Each point is reached from the start by the listed moves, each made 0, 1 or 2 times, or once backwards (-1), plus a little noise. Say if it took an odd or an even number of moves. Then give how often each move was made.
(in the rows, 128 means zero)

Moves:
(1): [132 143 181]
(2): [ 82 130 176]
(3): [141  97 132]
Start: [107 124  94]
Points:
[121  96  97] -> odd (0, 0, 1)
[137  78 155] -> odd (1, 0, 2)
[ 72 157 247] -> odd (2, 1, 0)
[107 109  40] -> odd (-1, 0, 0)

Moves:
(1): [140 121 129 140 126 146 136 131 124 143 141 121]
(2): [133 140 141 143 135 115 109 125 138 127 157 136]
(3): [124 139 138 122 121 129 129 124 105 118 148 117]
(4): [135 130 129 139 124 124  98 132 111 131 117 124]
(5): [132 116 129 127 126 113 141 121 127 127 121 116]
(6): [ 95 134 130 159 130 138 135  96 142 139 132 130]
(7): [116 107 160 122 117 131 129 148 143 123 136 134]
(8): [127 128 141 132 143 137 115 133 135 117 125 116]
(9): [109 103 143 119 137 115 120 110 128 139 143 124]
(10): [129 122 124 135 133 113 138 149 103 132 123 160]
(11): [120 120 118 143 124 128 130 128 132 114 133 117]
Start: [127 125 121 134 134 129 133 127 141 143 131 103]
Points:
[ 96  79 135 170 139  56  84 124  79  96 118  62] -> odd (-1, 0, 1, 2, 2, 0, 0, 1, 1, 1, 2)
[144 110 158 106 133  76 113 193 132 112 147 155] -> odd (-1, 1, 0, 0, 0, -1, 1, 0, 0, 1, 0)
[103  78 242 181 166 126 138 128 249 152 189 106] -> odd (1, 2, -1, -1, 2, 1, 2, 2, 0, 0, -1)

Moves:
(1): [129 127 128 117 118 141 125 122 126 125 122 128 140 127 114 129 120 122
 122 128 124 128 134 126]
(2): [134 134 128 135 141 137 132 129 134 116 133 123 128 129 136 127 115 129
 123 126 128 139 144 146]
(3): [125 122 138 131 143 136 127 130 139 136 132 127 127 126 117 125 120 133
 126 131 119 122 133 123]
(4): [132 142 128 133 125 144 134 133 125 130 121 119 142 112 131 140 115 138
 143 130 123 132 105 121]
(5): [145 105 124 128 133 123 123 125 131 134 136 130 124 128 136 124 128 129
 118 126 136 128 130 129]
(6): [128 143 134 112 129 123 124 135 139 121 124 114 131 144 130 130 137 133
 122 139 137 147 137 103]
(7): [142 123 137 142 126 137 143 108 118 122 124 137 110 124 136 131 139 147
 117 129 118 124 135 122]
(8): [120 113 132 114 138 133 123 125 117 112 127 125 144 118 121 119 141 127
 138 147 113 124 114 131]
(9): [133 128 132 128 133 124 141 131 148 137 141 134 140 131 134 122 128 140
 125 141 138 119 120 130]
(10): [133 124 134 123 118 128 130 147 119 142 114 124 126 134 129 139 139 123
 124 118 116 128 137 131]
(11): [144 137 117 118 130 134 128 132 129 114 133 131 127 135 129 133 122 116
 125 130 103 113 120 125]
(12): [132 132 125 146 132 124 124 134 120 124 139 130 133 159 130 115 135 129
 140 113 124 119 133 134]
(13): [116 120 131 123 127 134 118 127 125 117 117 133 128 136 128 134 112 133
 125 133 121 131 114 132]
(14): [119 126 134 108 136 132 126 121 145 117 117 120 128 137 128 127 126 121
 130 115 114 131 125 124]
(15): [132 131 139 127 120 133 120 131 144 123 132 131 128 128 144 118 143 134
 143 137 123 139 144 123]
(16): [124 127 131 120 121 125 119 134 128 127 148 130 125 134 129 145 127 127
 126 112 135 137 135 132]
(17): [120 126 132 123 136 131 119 121 129 128 127 131 132 129 131 135 146 120
 122 123 123 126 123 126]
(18): [127 136 128 131 131  98 115 117 139 113 115 133 141 127 122 139 127 145
 126 117 111 129 123 132]
(19): [122 133 126 115 135 133 121 132 119 129 134 131 141 112 135 115 117 132
 117 121 118 113 130 111]
(20): [133 121 128 123 129 115 133 129 128 130 126 139 132 132 128 138 121 120
 138 131 139 133 135 126]
(21): [141 125 149 130 124 118 143 120 111 132 146 123 128 128 140 114 126 117
 116 141 139 130 118 135]
(22): [131 125 124 122 131 130 132 135 122 126 141 149 132 124 125 120 125 125
 122 114 105 154 117 126]
(23): [124 111 124 144 117 120 138 132 130 126 138 111 130 135 145 140 128 126
 105 134 124 117 139 102]
(24): [127 128 119 119 128 123 134 120 122 145 133 131 130 131 130 132 130 133
 135 138 121 140 130 128]
Start: [129 120 117 124 124 117 127 141 137 143 133 131 136 116 129 134 104 127
 137 126 130 140 111 147]
Points:
[180 128 150  77 164  60 122  93 128  60 160  94 182 111 173 146  44 191
  89 150  91 163   7  95] -> odd (-1, 0, 0, 2, 2, 2, 1, 1, 0, -1, 1, 0, 1, 1, -1, 1, -1, 2, 1, 0, 2, 0, 0, 0)
[ 93 135 143  63 123  63  71  65 100  93  73 108 187 221  72 141 141 112
 185 136 169 187  74 151] -> odd (2, -1, -1, 0, 0, 2, 0, 1, -1, -1, -1, 2, 1, 1, -1, 0, 1, 1, -1, 1, 1, -1, -1, 1)
[168  84 181  48 120 161 114 138  91  70 115 137 150  65 192 183 126 151
 116 190  36 123  15  73] -> odd (-1, -1, 0, 2, 1, 1, 2, 2, 0, 1, 2, -1, 2, 0, 1, 1, 1, 0, 1, 1, 1, 0, 0, -1)
